Each row of a before or after table is a point. One or more steps were done to the points. Then noise was added and the rows were shuffled. The steps act on how far a point lies along the listed directions, d1 being the first. Name the steps. A step turns or swaps two directions, mirrors them in a line or flattens them onto one, adds a multiple of one to another, or multiplies one. Angles are multiples of 10 degrees, from the lower direction toward the higher: turns from -170 to 170, lines from 10 to 170 but not 90. Use the fewest steps. Two steps may share a direction if one is a turn and the other turns, adds or multiplies; they go together, in the order done. Otherwise the lowest direction goes first.

Directions:
(1): [-0.90  0.80  3.30]
(2): [ 1.29  3.23 -0.43]
(3): [ 3.14 -1.10  1.12]
Before, 8 rows:
[[ 0.25 -0.69  0.15]
 [-0.42 -0.89  0.09]
 [ 0.17 -0.14 -0.18]
 [-0.21 -0.83 -0.01]
 [-0.38 -0.74  0.30]
 [-0.58  0.56  0.55]
 [-0.03 -0.16 -0.24]
 [ 0.47  0.19  0.83]]
After, 8 rows:
[[-0.01 -0.07 -0.37]
 [-0.28  0.16  0.41]
 [-0.95  0.53  1.70]
 [ 0.43 -0.11 -0.06]
 [ 0.28 -0.15 -0.55]
 [ 0.14  0.31  1.84]
 [ 0.10 -0.12 -0.62]
 [-0.23  0.05 -0.08]]
Steps: multiply d1 by 2.5; flatten d2 and d3 onto the line at 80 degrees

Directions:
(1): [-0.14 -1.99  1.23 -1.30  0.09  4.17]
(2): [-1.47  0.13  0.50  2.30  4.08  0.50]
(3): [-1.05  1.03 -1.56 -3.96  2.06 -0.36]
Before:
[[ 0.10 -0.23  0.36  1.20 -0.16  0.01]
 [-0.28  0.02  0.20  0.30  0.45  0.20]
 [ 0.04  0.19 -0.06  0.04  0.80  0.46]
 [-0.07 -0.27  0.13  0.67  0.31 -0.24]
 [ 0.05  0.35 -0.21 -0.92 -0.37 -0.08]
 [-0.03  0.13  0.18  0.34 -0.06 -0.59]
 [ 0.69 -0.14 -0.05  0.29 -1.25  0.05]
 [ 0.01  0.68 -0.24 -0.22  0.34 -1.10]
 [-0.14  0.52 -0.32  0.24  0.09 -0.70]]
After:
[[-0.16  0.18 -0.08 -1.20  0.64  0.19]
 [ 0.02 -0.04  0.21 -0.46 -0.22  0.62]
 [ 0.27  0.04  0.08  0.27  0.21  0.49]
 [-0.15  0.05  0.14  0.24  0.10  0.01]
 [-0.05  0.42 -0.29  0.48  0.08 -0.99]
 [-0.31  0.33 -0.36 -0.69  0.39  0.00]
 [-0.10 -0.06 -0.17  0.07  0.31 -0.55]
 [-0.18  0.20 -0.04 -0.39  0.24 -0.48]
 [ 0.36  0.39 -0.46  0.22 -0.40 -0.68]]
Steps: turn d1 and d3 by -80 degrees; multiply d2 by 0.4

Directions:
(1): [ 1.95 -4.77 -0.63  0.90 -1.77  1.05 -0.21  0.87 -2.03]
(2): [ 0.67  1.77 -0.67  0.51  2.17  4.22  1.66  1.03 -2.52]
(3): [ 0.72 -1.12 -1.82  2.25  2.06 -0.75  2.32 -4.01  0.74]
(4): [ 3.55 -0.89 -0.16 -2.73  2.79 -0.55  0.44  1.63  2.26]
(5): [-0.59 -0.88  0.86 -0.37  3.36 -0.57 -4.00 -1.37 -2.33]
Before:
[[-0.48 -0.12  0.45  0.04 -0.25  0.30 -0.81  0.07 -0.68]
 [ 0.54 -0.93 -0.17 -0.11  0.62 -0.13  0.11 -0.38 -0.17]
 [-0.57  0.80  0.36 -0.43  0.02 -0.45 -0.57 -0.05  0.03]
 [ 0.02 -0.80 -0.09  0.13 -0.12  0.62 -0.32  0.16 -0.52]
 [ 0.04 -0.76  0.11  0.55 -0.78 -0.21  0.53  0.06  0.41]
 [ 0.10 -0.08  0.16 -0.25  0.09  0.16 -0.61  0.36 -0.20]
 [-0.18  0.22  0.00 -0.64  0.12  0.19 -0.53  0.68 -0.35]
 [ 0.35 -0.47 -0.08 -0.12 -0.28  0.71  0.35  0.48 -0.44]
 [ 0.33 -1.07 -0.40  0.78 -0.02 -0.30 -0.40 -0.74 -0.16]
 [-0.14  0.02 -0.17  0.59 -0.56  0.75  0.35  0.49 -0.23]
 [-0.05 -0.28  0.04  0.43  0.17 -0.26 -0.27 -0.42  0.20]
 [-0.44  1.21  0.14 -0.26 -0.37 -0.44  0.36 -0.13  0.39]]
After (12 x 9):
[[-0.13 -0.07 -0.29  0.83 -0.53  0.43  0.63  0.00  0.07]
 [ 0.33 -0.60 -0.12  0.11  0.08 -0.01 -0.40 -0.06 -0.14]
 [-0.13  0.04  0.09  0.64  0.09  0.14  0.78 -0.30  0.34]
 [-0.26 -0.73  0.11  0.39 -0.20  0.08 -0.47 -0.45 -0.51]
 [ 0.12  0.07 -0.08 -0.28  0.94 -0.40  0.18 -0.59  0.36]
 [ 0.28 -0.80 -0.33 -0.20 -0.15 -0.01 -0.32  0.36 -0.44]
 [ 0.31 -0.43 -0.36  0.19  0.01  0.23  0.76 -0.32  0.14]
 [-0.11  0.51  0.24 -0.45 -0.92  0.18 -0.09  0.82 -0.42]
 [-0.19 -0.12  0.33 -0.40 -0.44 -0.01 -0.84  0.50 -0.62]
 [-0.25  0.27  0.20  0.22  0.36 -0.19 -0.37 -0.24  0.20]
 [-0.06 -0.61 -0.35  0.45  0.29  0.15  0.08 -0.76  0.09]
 [-0.17  0.40 -0.26  0.62  0.77 -0.41 -0.29 -1.12  0.30]]
Steps: turn d1 and d3 by 80 degrees; flatten d2 and d5 onto the line at 110 degrees

Directions:
(1): [-2.22  0.29 -0.77  0.37 -1.56  0.71  3.18 -1.47 -2.50 -2.03 -3.71]
(2): [-0.18  0.64  1.26 -0.24  2.78 -3.71 -0.99 -3.28  0.94  1.09 -2.78]
(3): [ 2.53 -4.28 -1.21  2.04  1.75  1.60  0.60 -1.23  1.79 -1.72 -1.08]
Before:
[[-0.57  0.38  0.24 -0.46  0.50 -0.90  0.04 -0.94 -0.16  0.11 -0.86]
 [-0.56  0.25 -0.25 -0.08 -0.52  0.14  0.55  0.22 -0.45 -0.07 -0.47]
 [-0.05 -0.15  0.23  0.20  0.61 -0.73  0.06 -1.17  0.08 -0.04 -0.50]
 [ 0.04 -0.10 -0.05 -0.08 -0.18  0.05  0.09  0.41  0.29 -0.32  0.22]
 [-0.26  0.32  0.04 -0.05 -0.09 -0.48 -0.02 -0.24  0.01 -0.06 -0.30]
 [ 0.47  0.44 -0.03 -0.29  0.22  0.15 -0.34  0.58  0.28  0.40  0.82]
 [-0.13 -0.29 -0.20  0.01 -0.38  0.44  0.42  0.17 -0.48 -0.61 -0.67]
 [ 0.54  0.09  0.33  0.08  0.58 -0.09 -1.07  0.24  0.99  0.51  1.26]
 [-0.46  0.42 -0.07  0.00 -0.28 -0.28  0.55 -0.01 -0.34 -0.22 -0.50]]
After (9 x 11):
[[ 0.24 -0.32 -0.18  0.29  0.06 -0.11 -0.02 -0.20  0.30 -0.24 -0.15]
 [-0.17  0.19  0.06  0.22  0.02  0.20 -0.03 -0.16  0.16 -0.18  0.11]
 [ 0.46 -0.84 -0.31  0.54 -0.06  0.70  0.34 -0.11  0.10 -0.51  0.50]
 [-0.24  0.28  0.10 -0.29 -0.16 -0.37  0.03  0.27  0.17 -0.12  0.05]
 [ 0.13 -0.08 -0.05  0.14  0.25 -0.35  0.16 -0.03  0.25 -0.09 -0.20]
 [ 0.15  0.50 -0.01 -0.24  0.38 -0.19  0.13 -0.14  0.02  0.20 -0.19]
 [ 0.51 -1.20 -0.42  0.19  0.48  0.51  0.17 -0.35  0.42 -0.55 -0.14]
 [-0.16  0.27  0.14 -0.31 -0.20 -0.14 -0.22  0.37 -0.26 -0.01 -0.02]
 [-0.16  0.10  0.03 -0.06  0.22 -0.41 -0.04 -0.04  0.11  0.29 -0.34]]
Steps: multiply d1 by 0; turn d2 and d3 by 110 degrees
